Each row is a point. To make a cloud, some directions were put in groups of two or more. Within a group, all points are equally far from the middle, so they leave a hole (a ring in 2 directions, a hollow ball in 3). The other directions are filled evenly. Then the cloud was stretched, turned, moved and blurred a little. Count the holes, and give their numbers of directions, smallest first.

Cloud:
[[ 43  33 -20]
 [ 15   4 -16]
 [ -4 -25  21]
 [ 11   8  13]
 [-20  44 -26]
 [-17 -11 -48]
 [ -1 -16  -3]
 [ 40  26  31]
 [-31  22  12]
 [-32  21  32]
 [ 11 -11 -48]
 [-37  16  -9]
 [-19   7   3]
 [ -6  52 -23]
 [-24  -4 -23]
 [-35  28 -42]
 [ 51  -7 -55]
 [-20  45 -44]
 [-34   5  -2]
 [ 23  -2   8]]
Holes: 0

Cloud:
[[-23   9  16 -26]
 [-47   9  -6  -7]
 [ 15  -7  22 -20]
 [  1 -13 -39 -11]
 [-20  10 -35  10]
 [-27 -19   7   5]
 [-22  10  18 -11]
 [ -3 -16   5  19]
 [ -7   5  33 -13]
 [ 33 -19  15  -3]
 [-18 -27  17 -17]
 [ -7  -7  18 -11]
 [-11 -27   1  18]
 [-19 -27  12 -32]
 [-16 -60 -22  -2]
 [  9 -34  -4  33]
 [-31  12 -39  28]
 [-18   9   3 -31]
 [ -4  15 -30  34]
 [  6  -3 -24  -6]
 [-54  -7 -28  18]
 [  9 -34  16  -1]
 [ 20   1  12  -3]
 [-41  18 -30  16]
 [-42  17 -31  10]
 [-25  24  -4   4]
 [ 19  -6  23 -20]
 [-12   6 -20  25]
 [  9   7   8 -41]]
Holes: 0

Cloud:
[[-20 -19  37  14   5 -30]
 [ -1  29  35 -16  -9 -30]
 [-38   3   4   9  -5  15]
 [ 26  -7  23  -1  31 -10]
 [  8  -9 -22  -1  22  39]
 [-52   5  47   7   4 -12]
 [ 17 -45   1 -11  29 -14]
 [-23  11  -7   7  48  -8]
 [  1  20  16 -34 -22  19]
 [ -5 -22 -15  14  26  20]
 [-11  35  24 -18 -24 -26]
 [  5 -25  11  -6  -2  40]
 [ 11 -27  54 -16  12  -1]
 [  7 -25   9   0  40  33]
 [-20  -1  60 -27  23  49]
 [ 12   8  -6 -26 -13 -21]
 [ -7   0  25  -9  47  19]
 [ 16  16  21  13  20 -20]
 [-21  30  -4 -17  25 -24]
 [-36  14  14 -17   9  18]
 [-45  12  14  -9  25  -1]
 [ 28 -10  44   5   5   7]
 [  8  39  10   3   3  44]
 [-27  27  12   7  13   5]
 [  3  11 -12   3   6  40]
 [  9   2  44  11  14  12]
 [-23   6  53  17  -9  23]
 [  7  34  34  -9  13  -7]
 [ 22  15  41 -35 -32  -5]
 [-34 -18  51   8   4 -25]
 [ 15   9  48  12  -5 -14]
 [-19 -26  -7 -33  -9  -9]
 [-32 -13  32   6  12  19]
 [-40 -16  50 -30  44 -11]
 [-14 -47   8  -5  -3  -5]
 [ -9   2  13   3 -23  39]
 [ 31 -27  38  -4  10  47]
 [ 34  26   9 -29 -17   2]
 [ 30  14  18 -24  -4 -22]
 [-22  18   7 -27 -14 -39]
 [-37   8  33 -23  -4  33]
 [ 13   3  18 -33 -25 -12]
 [ 13 -30   8   1 -19  -5]
 [ 24 -32   8 -11   3 -15]
 [  5  19  24 -21 -50  -6]
 [ 29   5  13  -5 -38 -19]
 [ -3 -13  23 -12  21 -44]
 [ 15  24  20 -12   2 -32]
 [ 39 -16  30 -28  14  -6]
 [ 25 -24   2 -29   3 -16]
 [ -9 -31 -21  27   5  -6]]
Holes: 1 (3)

Cloud (82 x 8):
[[ 20 -19 -10  34 -35  14 -19   7]
 [ -1 -18  28  31  15 -10 -43 -20]
 [ 13 -12  10 -29   8  27  14 -32]
 [-10  -6 -41   7   3  10  17   4]
 [-26 -15  16  35  40   3 -23  -9]
 [ 21 -29  14   4  32 -13 -20  26]
 [  0   2 -20  20 -13  11 -36 -46]
 [ 19  31   7  26 -37 -32   6  -8]
 [-20  -3 -37 -24  -9 -15   4   4]
 [-19  19  38  19  10 -24 -26  18]
 [ -4   0  53  -1 -25  13 -34 -17]
 [-19 -15  53 -30   2   4 -19  -8]
 [-10  15  35  32 -37  15 -15 -47]
 [-18  26  48   2 -10  31  24 -14]
 [ 35  25 -19  38 -26 -26   3 -27]
 [-28  26  -3  38  33   9 -15 -36]
 [-13 -17  10  42  10  22   4  15]
 [ 16 -37  28 -16   7 -24  25  -1]
 [ 46 -23  16  -3   8  11  -2  21]
 [ -7 -25  32  -3  27  33 -20   3]
 [-16 -14   2 -22   3  16 -32 -26]
 [ 57   4  15  18 -15 -38  -2  -3]
 [  1 -23   9  17  18  44  -4 -19]
 [-33   8  19  39 -42  -2 -13 -28]
 [-28 -10  18  41 -19 -30  -7  27]
 [-20  17  39  10 -30  28  -3 -54]
 [ 30 -25  13   4 -23   2 -34  -9]
 [ 12  13  18   5  -5  34 -43 -37]
 [-12  -3  44   7 -28  37  14 -44]
 [-25 -43   6  25 -27  -7 -18   5]
 [ -1  -7   1  -3 -54  12  11   9]
 [ 39   3  -4  13  17  17  19   5]
 [-15  10  40   1 -50   0 -14  -3]
 [-22 -15 -18  49  11 -15 -19  18]
 [-23  16  -9  18  -5  28 -46 -27]
 [-33  10  22 -34   5   5  17  24]
 [-18 -30  29 -23 -32  -2  -5  23]
 [-23 -17   5 -18  34 -22  33  -6]
 [  8 -15 -22   9  -2  41  -5 -18]
 [ 46 -18  18  26   1  -2  15  19]
 [  6 -17  14 -13  21  39 -14 -26]
 [  1 -26  35  28 -49   3   0   8]
 [-29   0  31 -43 -17  -6  -3   6]
 [ 38  20  12   9 -25  18  10   9]
 [ -8  22 -32   7  39   1  -4  -1]
 [ -3  14  19 -17 -11 -45   1  28]
 [-44  20  54 -19 -11   9  -8 -14]
 [ 12 -10 -17   9  10 -50  33  -1]
 [ 41   8  -7  11 -30   6  25 -10]
 [-60 -18  16 -16 -21   9   6 -13]
 [-41 -38   3  17  22   8 -13  -1]
 [  6   8  28  19   7 -53   9 -31]
 [-49 -22  36 -10 -21   3 -12 -22]
 [-55  14  -6 -10   6 -30   0  14]
 [-38  15 -28   5  16  16  -1   2]
 [ -4  11  31  -6  20  26  29  12]
 [ -9 -21 -16 -11 -19  16  27 -17]
 [ 37  26  -3  20   0 -48  13   5]
 [-16  24 -15  35  28 -25  -1  13]
 [-35  19  13  26  -1 -43  23 -11]
 [-25  40 -10 -16  24  -8 -11 -39]
 [ 10  -4  37  -3  40   4   1  21]
 [ -9 -10 -10  19 -25 -15  30 -33]
 [ 11 -45  -3   1 -12   0 -19  -2]
 [ -3 -14 -32  27  14  -5 -36  18]
 [ 19 -35   7  43 -13  -2   1 -18]
 [-13 -25  26  36 -36   6  -2 -30]
 [ 46   5 -40  10  17 -23 -11  -8]
 [-11  -9 -11 -12  22  -6 -16 -46]
 [  1  47  20   4  18  -4   4 -54]
 [ 18  13  -9 -20 -15  37   0 -15]
 [  2 -27 -33  26 -26  -4  -6  17]
 [  8 -30   9 -22  32  -9   1  31]
 [  4 -52   7   1  -9   8  15  21]
 [-29 -18  21  14  17   7  13  36]
 [ -3  22   5  22 -15  44  14 -38]
 [ 16 -10 -42 -10  10   3 -10   8]
 [-23   6  18 -45  19 -13 -15 -11]
 [ 35  10  10 -20 -22 -10 -18 -29]
 [ 37   8 -23 -18  -7 -12   5  18]
 [ 13  18  18  11 -44  16 -17 -43]
 [-26  20 -25  -1  10  30  -3  -3]]
Holes: 1 (8)
